Each row of a before or after table is a point. One or more steps were done to the points. Then noise was added and the rows were shuffled. The steps act on how far a point lies along the listed directions, d1 being the first. Write out the steps. A step turns or swaps two directions, mirrors them in a line or flattens them onto one, adds a multiple of one to another, or multiplies one. Angles are multiples of 10 degrees, from the lower direction toward the higher: turns from -170 to 170, lines from 10 to 170 but not 90. Use the fewest steps. Two steps may share a direction if one is a turn and the other turns, adds or multiplies; they go together, in the order done. Otherwise the lowest direction goes first.
In the rows, zero is written as 128.

Directions:
(1): [139 160 179]
(2): [187 114 124]
(3): [138 178  94]
Before (13 x 3):
[[105 168 160]
 [ 95 146 128]
 [106  41  96]
 [108 126  89]
 [115  65 134]
 [138 156 151]
 [107 129 120]
 [123 122 126]
 [137 128 182]
 [128 165 173]
 [140  88 122]
 [ 84  91 107]
 [131 129 119]]
After (13 x 3):
[[133 143 153]
 [156 164 128]
 [119 132 126]
 [123 129 134]
 [183 156  75]
 [ 55  60 235]
 [164 114  94]
 [108 145 161]
 [107 118 189]
 [ 85  69 191]
 [157 142  86]
 [192 172 102]
 [ 87  79 158]]
Steps: turn d1 and d2 by 120 degrees; add 1 times d2 to d3

Directions:
(1): [199 172 161 148  96 120 110 139]
(2): [149 110 162 112 148 203 158 157]
(3): [114 157  80 175 107 142 169 174]
(4): [129  80 132 201 127 151  89 115]
Before (13 x 8):
[[190 227 141 105  99  61 124 126]
 [171 153 184 167 132 147 133 159]
 [158 143 119 221 101 153 123 141]
 [ 59 107  66 172 133 148 145 159]
 [115 131  90 136 133 174 184 164]
 [170 148 115 194  86 142 122 126]
 [138  63 166  80 163 175 102 105]
 [104 126 107  88 161 129 176 142]
 [122  71 123 139 114 170 150 124]
 [ 94 161  74 114 110 103 181 145]
 [110  95 141  75 180 135 113 123]
 [103 163 113  83 124 151 182 151]
 [ 58  64 139 127 148 151 127 134]]
After (13 x 8):
[[112 140 126  48 134  84 145  99]
 [107 129 129 174  92  67  84 123]
 [169 147 151  89 122  90 103  92]
 [135 163  87 172 121  98 123 159]
 [150  81 163 105 148 181 118  95]
 [107 136 134  64 170 197 211 173]
 [155  78 177 117 159 166 105  89]
 [166 108 137 147  81 105 103 101]
 [111 109 143 100 129  71  63  80]
 [163 134 196 142 153 156 137 159]
 [140 186 132  73 102  94 139 117]
 [145 172 110 111 131  70 137 124]
 [162 157  94 207  80 124 106 152]]
Steps: swap d1 and d2; mirror d3 and d4 in the line at 100 degrees

Directions:
(1): [169 132 122 116  70 105 131 130  93 138 133 216]
(2): [145 187 177 126 157 117 137  99 193 143 165 159]
(3): [202 157 150  98 136 120 149 128 104 155  72  82]
(4): [163  96 136 100 112 132  37 121 140 156 169 103]
(5): [104  91 161 122 154 188 126 109 122 191  88 168]
Before (11 x 12):
[[ 55  71 150 138 178 196 142 111 126 147  46 133]
 [168 103 102 118  72  90 121 137  88 127 133 155]
 [114 111 103 145 110 101 155 147 105  91 133 138]
 [162 183 131 127 118  99 176 114 104 127 103 204]
 [123 138 151 141 140 118 154 123 149 131 115 169]
 [ 67  71  70 164  63  64 111 163 110  74 192 216]
 [146  97 110 135 110 139 175 116  67 157  35 199]
 [157 173 111 125  74  84 191 136  97  87 124 172]
 [162 120 130 100  87 122 116 127  96 138 121 129]
 [204 127  95  82  67  99 127 147  61 100 133 137]
 [127 120 111 113 127 128 132 121 160  88 161 146]]
After (11 x 12):
[[218 187 141  80  93  92 135 117 130 114 165 162]
 [150 207 146 130 124  84 193 116 156  96 148 148]
 [142 209 153 136 176 110 177  99 161 128 119 147]
 [159 153 156 131 138 127 182  87 127 171  73 229]
 [118 115 109 117 134 132 127 121 161  86 156 127]
 [166 149 155 100 103 117 121 110 127 146 137 139]
 [129 134 121 147 109  87 159 134 121  95 147 167]
 [ 79 125 119 164  95  57 119 139 176  87 228 239]
 [179 152 145 120 103  82 127 113 145 136 167 171]
 [ 76  55 132 131 134 187 138 118  84 149  35 182]
 [107 131 151 147 155 130 152 127 155 126 112 132]]
Steps: turn d1 and d2 by 70 degrees
